Each row is a point. The last column is the point's height on a tilted bowl or saddle (a function of degree 2), plus a little noise. Count its main directions that bend up, bend down and stay straight.

Points (10 x 3)
[[-1.3  3.6 -1.1]
 [-3.5  1.4 -0.3]
 [ 1.9 -1.6 -0.6]
 [-7.7 -5.6  8.7]
 [-1.0 -0.8 -0.8]
 [-2.8 -0.3 -0.3]
 [-0.1  2.1 -1.5]
 [-4.9 -0.7  1.3]
 [ 1.3  0.1 -1.3]
 [-1.2 -6.9  4.7]]
Directions: 2 up, 0 down, 0 straight

Points (11 x 3)
[[ 0.5  2.7  2.9]
 [ 1.2 -1.8  2.2]
 [-0.5 -0.1  2.5]
 [ 0.3  7.2  3.9]
 [ 3.3 -5.8  2.9]
 [-6.9 -3.8  6.2]
 [ 0.8 -4.9  1.7]
 [-2.6 -3.6  2.4]
 [ 0.5  0.9  2.6]
 [-2.4 -0.3  3.2]
 [ 3.4  0.6  3.2]]
Directions: 1 up, 0 down, 1 straight

Points (17 x 4)
[[-0.9 -1.3  3.9  4.2]
 [-1.0  3.7  4.1  2.9]
 [ 4.4  0.2 -0.7  2.7]
 [ 4.5 -3.8 -0.7  2.3]
 [-5.0  1.6  5.0  4.8]
 [-1.0  0.0  7.9  7.0]
 [-1.2  4.7 -0.4  2.6]
 [-1.8  2.8  1.1  2.3]
 [ 3.2 -2.0 -2.7  2.3]
 [ 5.2  0.9  1.4  2.7]
 [ 3.1 -2.1 -2.4  2.3]
 [-3.5 -3.6 -0.5  2.8]
 [-1.0  2.0  3.5  3.0]
 [ 5.4 -5.6  0.0  2.6]
 [-1.1  1.2  1.7  2.5]
 [-6.0  4.4 -2.2  1.9]
 [-3.8  3.5 -4.7  2.8]]
Directions: 1 up, 0 down, 2 straight

Points (17 x 4)
[[ -0.4  -6.1  -2.2  -4.0]
 [  2.9   1.7   0.5  -0.4]
 [ -4.4  -2.4  -4.9  -3.9]
 [  4.7  -4.1   2.6  -3.6]
 [ -1.1  -5.8  -1.5  -3.6]
 [ -5.8  -3.3   0.2  -3.3]
 [  0.3  -1.2   2.6  -0.5]
 [  3.7   0.8  -0.6  -0.7]
 [ -5.8  -4.1   1.9  -4.1]
 [ -3.1  -3.2   0.7  -1.8]
 [  1.2  -3.0   3.2  -1.7]
 [ -0.3  -3.4   3.3  -2.0]
 [  0.7  -1.9   0.3  -0.5]
 [ -0.3   0.2   2.2  -0.1]
 [-10.5  -4.3  -2.6  -9.1]
 [  1.5  -0.1  -1.1  -0.3]
 [ -4.5   2.4   0.4  -1.6]]
Directions: 0 up, 3 down, 0 straight

Points (18 x 4)
[[ 0.1  1.7  3.9  0.0]
 [ 3.7  2.0  0.5  0.3]
 [ 1.8  1.2 -4.7 -3.5]
 [ 0.1  1.3  4.9  0.1]
 [ 3.3  1.0  0.4 -0.3]
 [ 7.8  9.3  2.2 11.2]
 [ 1.4 -4.1  2.3 -2.0]
 [-2.4 -4.7  0.8 -2.3]
 [-1.2  5.0  3.5  0.7]
 [ 1.8  0.3  0.3 -1.1]
 [ 2.7 -5.2  1.6 -1.6]
 [-3.0 -2.0 -3.2  1.1]
 [ 2.1 -0.8  0.9 -0.9]
 [ 0.3 -5.9  4.8 -4.3]
 [ 1.9 -0.6  4.6  1.0]
 [-2.1  2.6  2.7 -1.3]
 [-5.2 -0.4  1.2 -2.4]
 [ 1.2  2.4 -5.0 -3.5]]
Directions: 1 up, 1 down, 1 straight

Points (17 x 4)
[[-0.5 -0.4 -1.6 -1.2]
 [ 3.5  4.2 -3.2 -1.4]
 [-0.1 -1.0 -0.4 -1.0]
 [ 0.4  1.7 -1.2 -1.3]
 [-7.6  0.0 -3.6 -1.8]
 [ 2.6 -3.0 -2.4 -2.8]
 [-2.9 -2.0 -5.4 -0.6]
 [-0.9  1.3  0.0 -1.4]
 [-4.3  1.3  0.2 -2.9]
 [ 6.6 -1.3 -4.3 -8.6]
 [-3.0 -4.8  5.3 -0.1]
 [ 0.7  5.3 -2.3 -0.2]
 [ 3.7  1.6  0.0 -1.4]
 [ 2.0  2.7 -2.0 -1.4]
 [ 6.1 -1.8 -2.7 -6.4]
 [ 9.0  2.7 -2.5 -5.8]
 [-0.2 -2.8 -0.6 -0.4]]
Directions: 1 up, 1 down, 1 straight

Points (21 x 5)
[[ 4.7 -0.5 -1.5  3.7 -2.4]
 [ 3.1  4.2 -2.2  5.3 -6.0]
 [ 1.8  1.6 -2.9 -1.9  0.6]
 [ 1.3 -2.2 -3.1  1.4  0.9]
 [ 4.3 -5.2  6.6  1.6 -5.8]
 [-0.5 -5.4 -0.3  0.3  0.3]
 [ 1.0 -2.0 -1.4  3.8  0.2]
 [ 2.8  4.7  3.2 -3.7 -3.4]
 [-1.2  3.2  5.9 -1.2 -4.3]
 [ 6.0  1.4  2.3  1.1 -4.5]
 [-4.5 -0.7  1.3  2.3 -1.8]
 [ 0.3  3.0 -0.2 -1.3  0.5]
 [ 0.1 -2.0 -1.0  4.3  0.0]
 [ 1.5  3.3  6.6 -3.5 -6.2]
 [-3.4 -2.8 -3.7 -0.1  0.5]
 [-1.4  1.8 -0.9  3.0  0.0]
 [-3.6 -0.3  0.8 -0.8 -0.2]
 [ 0.0 -4.2  2.8 -9.2 -2.0]
 [-0.1  3.3 -1.0 -6.2  2.1]
 [-2.4 -1.2  4.4  1.5 -3.6]
 [-6.6 -1.1  2.8  6.3 -5.7]]
Directions: 0 up, 2 down, 2 straight

Points (24 x 5)
[[ 0.3 -6.8 -1.3  3.3 -5.2]
 [ 1.5 -4.9 -7.3 -1.3 -6.5]
 [-3.2 -1.4  3.8  4.4 -1.8]
 [ 2.1 -0.3  2.1 -5.3 -2.6]
 [ 4.0 -1.6  4.4  2.0 -1.6]
 [ 1.0 -2.4  4.7  2.9 -1.4]
 [ 3.6  0.6 -2.6 -4.7 -2.3]
 [-0.8 -1.7 -2.9 -4.1 -2.2]
 [-7.6  3.4  0.1  6.7 -5.8]
 [-5.4  0.8 -1.7  0.4 -1.7]
 [ 2.3  0.0  1.9 -1.7 -0.3]
 [-1.3  0.6  1.6  4.1  0.1]
 [-0.6 -3.1 -1.7  1.3 -1.3]
 [-1.2  0.1  1.1 -1.9 -0.1]
 [ 2.4 -6.0 -0.1 -2.2 -4.8]
 [-0.7  1.0 -4.9  0.8 -0.7]
 [ 2.6 -0.2  3.7 -5.3 -3.5]
 [ 0.2 -3.3 -5.3 -4.0 -4.3]
 [-0.6 -4.1  2.5  1.5 -1.9]
 [ 0.4  1.9 -0.1  5.0  0.1]
 [-3.2  3.2 -0.3 -1.3 -0.4]
 [ 0.2 -4.4 -5.2 -7.2 -7.7]
 [ 2.4 -1.7  4.3 -0.5 -1.4]
 [ 4.3  4.1 -2.4  5.6 -2.2]]
Directions: 0 up, 4 down, 0 straight

Points (22 x 5)
[[ -2.8  -2.4  -4.2  -0.2  -0.5]
 [ -3.4  -0.9  -4.1   0.9  -0.4]
 [  0.0  -2.6   0.4  -1.3  -0.2]
 [ -0.6   3.1  -2.5   4.2  -1.5]
 [  3.8   2.1  -1.5  -3.9  -2.0]
 [ -2.9   1.9   1.5  -3.1  -0.8]
 [ -2.4   6.2  -0.9   1.1  -2.2]
 [  4.3   0.7   0.7   0.3  -1.6]
 [ -0.3   0.7  -2.2   6.2  -2.4]
 [ -6.3  -3.6   3.1   0.4   0.3]
 [ -3.0   1.1   4.5   1.7  -0.2]
 [  4.0   0.8  -2.3  -3.3  -1.2]
 [  0.0  -1.6  -2.4   1.7  -0.1]
 [  0.0   6.9   0.8   3.5  -3.7]
 [  3.7   1.3   6.2   1.6  -4.6]
 [ -0.4  -1.2   4.3  -1.4  -1.0]
 [  0.3   2.3  -1.4   0.4  -0.3]
 [ -3.1  -0.5  -1.0   1.0   0.4]
 [  2.3  -4.2   1.7   1.4  -1.9]
 [ -4.1   3.6  -9.8  -9.1 -11.4]
 [ -1.3  -3.9  -5.8   0.9  -1.3]
 [  4.5  -1.8   7.3   2.3  -6.4]]
Directions: 0 up, 3 down, 1 straight

Points (42 x 7)
[[ -2.6  -0.9   4.7  -1.1  -1.4  -0.6  -2.4]
 [  2.0  -0.5   0.3   1.6  -3.2  -0.8  -2.6]
 [ -5.4   2.3   0.1   3.7   2.3   4.9  -4.4]
 [  1.9  -2.5   1.3  -6.2   2.4   0.0  -1.6]
 [  0.5  -2.9  -4.5  -1.3   0.5   1.8  -1.5]
 [ -0.1  -2.1   2.9  -0.8  -3.9   0.9  -1.9]
 [ -2.0  -1.1  -3.2   0.5  -2.6   2.6  -1.9]
 [ 10.0  -1.4  -4.6   4.5   0.7  -0.8  -7.9]
 [  0.2   7.5  -1.5   2.2   4.2   3.8  -4.4]
 [ -3.6   0.9  -1.9   0.8   4.8  -0.6  -2.7]
 [  3.1  -0.2  -3.8  -2.5  -2.4  -0.2  -1.8]
 [ -5.5   1.0   5.3  -3.5  -2.8  -4.3  -4.2]
 [  4.7  -0.3   0.4   0.7  -4.6   4.0  -3.0]
 [  2.6  -3.3  -0.2  -1.1   1.5   4.7  -1.9]
 [ -1.8   3.6  -1.7  -1.0   1.3   7.7  -2.9]
 [ -3.2   1.0  -4.2  -0.7  -0.4   5.6  -2.1]
 [ -3.3   0.1   1.2   4.1  -1.1  -1.2  -3.4]
 [ -2.3   2.7   2.2   0.8  -0.2  -2.0  -2.4]
 [  5.0  -1.9   0.6  -2.4 -11.6  -0.9  -6.4]
 [ -1.8   2.0   2.6  -3.6  -1.0   0.9  -1.5]
 [ -1.3  -6.2  -2.9   3.6   1.8  -0.9  -4.1]
 [ -0.9  -3.9  -0.8  -3.7  -0.1  -0.1  -1.3]
 [ -4.3   0.0   0.7  -1.2   0.0  -1.9  -2.1]
 [ -0.2   1.7   0.8   1.6  -3.0   3.0  -1.7]
 [  0.9   1.6  -4.1   2.4  -0.5   1.1  -2.6]
 [  3.4  -4.4  -8.0  -4.5   4.4  -1.7  -1.1]
 [  1.7   1.0  -1.8   1.7   2.7  -4.3  -3.2]
 [  3.6  -6.2  -2.1  -6.5   0.6   1.8  -1.7]
 [  2.7  -1.7   2.9   4.1   1.6   2.8  -3.3]
 [ -5.0   1.7   1.7   1.1  -1.0   4.5  -2.4]
 [  2.2  -2.4   5.9  -1.3   5.5   6.7  -4.0]
 [ -5.4   3.5   3.5  -1.7   0.8   1.1  -2.7]
 [ -5.2  -8.5  -3.8   1.2  -0.1   5.3  -5.0]
 [  1.2  -0.1   2.0   3.9   2.4  -1.5  -3.7]
 [  3.1   4.1   1.1  -6.6   0.1   2.1  -2.5]
 [ -4.8  -3.9  -1.6  -0.5  -3.6   2.6  -2.7]
 [ -4.2   1.9   1.6  -3.7   0.5   5.4  -2.4]
 [ -7.2  -1.9  -8.2  -1.8  -4.5   4.3  -4.2]
 [ -3.3  -4.7  -3.1   1.9   3.5   6.6  -4.3]
 [  1.2  -0.8   3.0   3.4  -0.1   2.2  -2.6]
 [  2.7   4.6  -1.8   3.4  -2.3  -2.4  -3.8]
 [ -1.1  -5.4  -1.5   0.7   4.0  -1.9  -2.6]]
Directions: 0 up, 4 down, 2 straight
